Every row gives one point. A path goes straight from each point to the next, and from the last back to the first. The post is the endless flat space through its rows: a point in 2 columns, a line in 3, a plane in 4, and so on, so that a path can go around it. How many times does the path go around the post? Going back the other way cancels.

Post (1 x 2):
[[-15 -21]]
Path (18 x 2):
[[ 20   9]
 [ 22 -51]
 [-45 -75]
 [-75 -14]
 [-79  12]
 [-22  -2]
 [ 44  12]
 [ 23 -62]
 [-23 -71]
 [ 29 -71]
 [-31 -34]
 [-33  -7]
 [ -5  31]
 [ 41  -3]
 [  2 -52]
 [-53 -53]
 [-40  -6]
 [-28  25]]
Times around: 3

Post (5 x 6):
[[-21  -8   8 -33 -27  10]
 [  3  22 -10  15 -55 -25]
 [ 24 -30  -7  40   4  16]
 [ -4  -9  83 -63  86  16]
 [  9  23  -1  -1  -8  24]]
Path (25 x 6):
[[  5 -33 -10 -45  19 -33]
 [-17 -22   2 -25  63   6]
 [-19 -33  -6 -36  55 -22]
 [-13 -16   1 -97 -11  -4]
 [ 12 104 -51  10   9 -13]
 [-20  11  31  -4  40  12]
 [-33  17 121 -13  20 -55]
 [-16  51  72 -47  51  35]
 [  8   1 -23  55  33  45]
 [-37 -86 -29 -47  -5 -38]
 [ -4 -33 -28 -18 -37  27]
 [ 35  46  25 -19 -28 -22]
 [-19 -60 -21 -27 -19  -7]
 [-11  47 -11   2  20 -37]
 [-59 -66  43   0  23  47]
 [ 31  18  50  43  22  18]
 [-13 -13  46 -83 -54  54]
 [ 41  33  77  -5   2   8]
 [  9 -35  13 -22 -45  74]
 [  1 -35 -16 -63  -6  15]
 [-23 -38   7 -82  51  13]
 [-34  13  12 -17  22  -8]
 [ 10  17  80  18  46  -5]
 [ -1 -10  73 -31  27 -16]
 [ 30 -62 -11 -36 -40   7]]
Times around: 2
